Each row is a point. Each copy is the shape, with its points in the same order, stretched, turned, moved and blurred by noise. Some copies are also mirrored. Which?

Shape:
[[-24  12]
 [-74 -46]
 [ 27  -2]
 [ 54  32]
 [-49 -21]
 [-24  20]
 [ 43 -11]]
Copy 1, 7 rows:
[[-29  10]
 [-81 -34]
 [ 13 -22]
 [ 47   7]
 [-57 -14]
 [-27  15]
 [ 26 -38]]
Copy 1 is: only turned
Copy 2 (7 x 2):
[[-28  20]
 [ 27  59]
 [ 20 -14]
 [-24 -40]
 [  2  46]
 [-43  20]
 [ 31 -33]]
Copy 2 is: mirrored

Shape:
[[ 44  37  34]
 [ -1  -6 -16]
 [ 19 -29  40]
 [  9  18  16]
 [-17   0 -53]
 [ -7 -14 -53]
 [ 13 -27 -56]
 [ 14  72  12]]
Copy 1 (8 x 3):
[[-47  75  27]
 [  1  -2 -14]
 [-73   5 -23]
 [-31  26  16]
 [ 49 -17 -18]
 [ 45 -15 -38]
 [ 44  -6 -59]
 [ -5  69  66]]
Copy 1 is: mirrored
Copy 2, 8 rows:
[[-55 -19  54]
 [  4   1  -5]
 [  8 -53  34]
 [-16  -5  35]
 [ 11  28 -33]
 [ 12  15 -44]
 [  9  -2 -54]
 [-57  27  54]]
Copy 2 is: mirrored

Shape (9 x 4):
[[  0   7 -37  -6]
 [ 17  13  -4  18]
 [  9  27  16   9]
 [ 24  -7 -22   1]
 [-73  -7  17  -5]
 [-21  -4  13   7]
 [ 32   5 -18   7]
 [ 25   1  -2  13]
 [ 20  -2  18 -39]]
Copy 1 (9 x 4):
[[  8  37 -43 -21]
 [-37  20 -13 -27]
 [-47  -5 -21   6]
 [ -9  20 -23 -54]
 [ 32   4  36  89]
 [ -8   8  10  26]
 [-29  26 -30 -55]
 [-35  16 -13 -37]
 [  0 -48 -21  -8]]
Copy 1 is: only turned
Copy 2 (9 x 4):
[[ 24   7 -13   5]
 [-13   8  10  19]
 [-37   3  -2  31]
 [ 30  -1  10  15]
 [ 13 -46 -39 -26]
 [ -1 -24 -11  -4]
 [  6  14  13  27]
 [  4   1  20  25]
 [ 30 -22 -14  48]]
Copy 2 is: mirrored
Copy 3:
[[ 22  16 -23 -16]
 [-14  -7  -7 -15]
 [-21  -9  11  13]
 [ 19  -7 -26 -26]
 [ -2  13  71  10]
 [ -8  -5  33  -4]
 [  5  -7 -29 -22]
 [ -4 -14 -12 -20]
 [ 36 -26   6  26]]
Copy 3 is: only turned
Copy 4 (9 x 4):
[[-23  -9   2 -26]
 [-28  26 -15   6]
 [-32  39   1  -1]
 [ -5   9 -29  -4]
 [ 31 -34  95 -29]
 [  9   2  31  -4]
 [-24  25 -38   1]
 [-13  28 -27   8]
 [ 20  35 -11 -24]]
Copy 4 is: only turned
